Every row gives one point. Each copy is the shape, with its points in the same order, stretched, turned, moved and blurred by noise. Say if it was mirrored as well.

Shape (8 x 2):
-.48 .17

-.33 .17

.47 -.27

.36 .34

-.23 .32

-.18 -.38

.39 .17

.29 -.70
Copy 1:
-.66 .06

-.42 .07

.35 -.22

.15 .28

-.37 .21

-.25 -.41

.25 .12

.31 -.56
Copy 1 is: only turned
Copy 2 (8 x 2):
-.31 -.46

-.26 -.31

.38 .41

-.42 .21

-.43 -.16

.29 -.15

-.23 .23

.76 .22
Copy 2 is: only turned

Shape:
.16 -.64 -.02 .27

-.05 .20 .21 .00

.02 .05 -.31 -.02

.06 .15 .42 .42

-.04 .19 .14 -.02

.07 .15 -.16 .09

-.34 .01 .06 .22

-.94 .02 -.18 .01
Copy 1 (8 x 4):
-.37 -.73 -.27 .15

-.02 -.01 .20 -.19

-.20 .22 -.08 .09

-.05 -.32 .18 -.47

-.04 .02 .16 -.05

-.12 .20 -.10 -.11

-.44 -.06 .26 -.20

-.71 .32 .58 .01
Copy 1 is: mirrored
Copy 2, 8 rows:
-.32 -.40 .01 .31

.14 .10 .16 -.03

.10 -.03 -.28 -.02

.31 -.13 .42 .21

.14 .09 .09 -.05

.22 -.06 -.11 .00

.09 .15 .09 .30

-.01 .61 -.13 .49
Copy 2 is: only turned
Copy 3, 8 rows:
-.06 -.51 -.45 .41

-.10 .20 .28 -.08

.23 .03 -.13 -.24

-.12 .25 .25 .47

-.04 .19 .24 -.11

.23 .14 .00 -.11

-.29 .21 -.11 .02

-.63 .37 -.29 -.53
Copy 3 is: only turned

Shape, 11 rows:
-.30 -.08 .11 .14 .25 -.22

-.43 -.02 -.34 .03 .22 .23

-.23 .46 .50 .48 -.27 .38

.37 -.27 -.26 -.03 .21 -.16

.20 .12 .64 .09 -.17 .16

-.10 -.10 -.37 -.19 .07 .09

-.38 .09 -.44 .25 -.07 -.08

-.09 -.56 .20 -.24 -.11 -.17

.24 -.39 -.11 .51 -.09 .19

-.21 .11 -.47 .47 .20 -.03

-.04 .16 .30 -.29 .00 -.05
Copy 1 (11 x 6):
-.27 .16 .23 -.11 -.17 .02

-.42 .00 -.33 -.07 -.06 .30

-.25 .00 .21 .04 .84 .28

.15 .08 -.11 -.04 -.26 -.51

.06 -.17 .40 .19 .52 -.13

-.04 -.07 -.34 -.14 -.13 .03

-.17 .24 -.35 -.49 -.05 .08

-.10 -.36 .23 -.19 -.27 -.24

-.28 -.01 -.11 -.01 .21 -.50

-.27 .42 -.33 -.25 -.02 -.04

.19 -.11 .22 -.02 .07 .10
Copy 1 is: mirrored
Copy 2 (11 x 6):
-.42 .19 .31 -.21 .10 -.27

.05 -.06 .03 -.64 .21 -.27

-.30 -.22 -.14 -.16 -.27 .94

-.10 .42 -.12 -.07 .50 -.36

-.17 .02 .10 .45 -.07 .61

.15 .01 -.15 -.24 .23 -.42

-.25 -.08 -.38 -.56 .12 -.29

-.19 -.17 .39 .45 .40 -.37

-.40 .04 -.13 -.29 .86 .31

-.34 .24 -.34 -.87 .29 -.18

.04 .07 .10 .33 -.30 -.07
Copy 2 is: only turned
Copy 3, 11 rows:
.01 -.13 .11 -.03 -.25 -.34

-.21 -.18 .46 -.05 .05 -.11

.16 .49 .32 .47 -.54 .16

.18 -.33 -.07 -.28 .15 .14

.24 .20 .01 -.04 -.54 .30

-.14 -.13 .26 -.30 .20 .02

-.08 .04 .22 .20 .19 -.20

-.27 -.17 -.20 -.31 -.30 .01

.04 -.23 -.12 .31 -.09 .41

.13 -.07 .30 .30 .16 -.16

.07 .17 .18 -.35 -.18 -.03
Copy 3 is: only turned
Copy 4:
-.48 -.02 -.07 .08 -.15 .24

.10 .15 .15 -.21 .11 .44

-.59 .63 .33 .29 .40 .02

.23 -.15 -.39 .17 -.05 -.17

-.37 .36 .22 .44 -.02 -.30

.21 -.12 .06 -.15 .11 .19

-.11 -.19 .06 -.11 .46 .46

.25 -.26 .22 .39 -.18 .06

.26 .28 -.25 .59 .10 .12

-.18 .12 -.28 -.08 .24 .42

-.36 -.12 .20 .01 -.05 -.23
Copy 4 is: mirrored
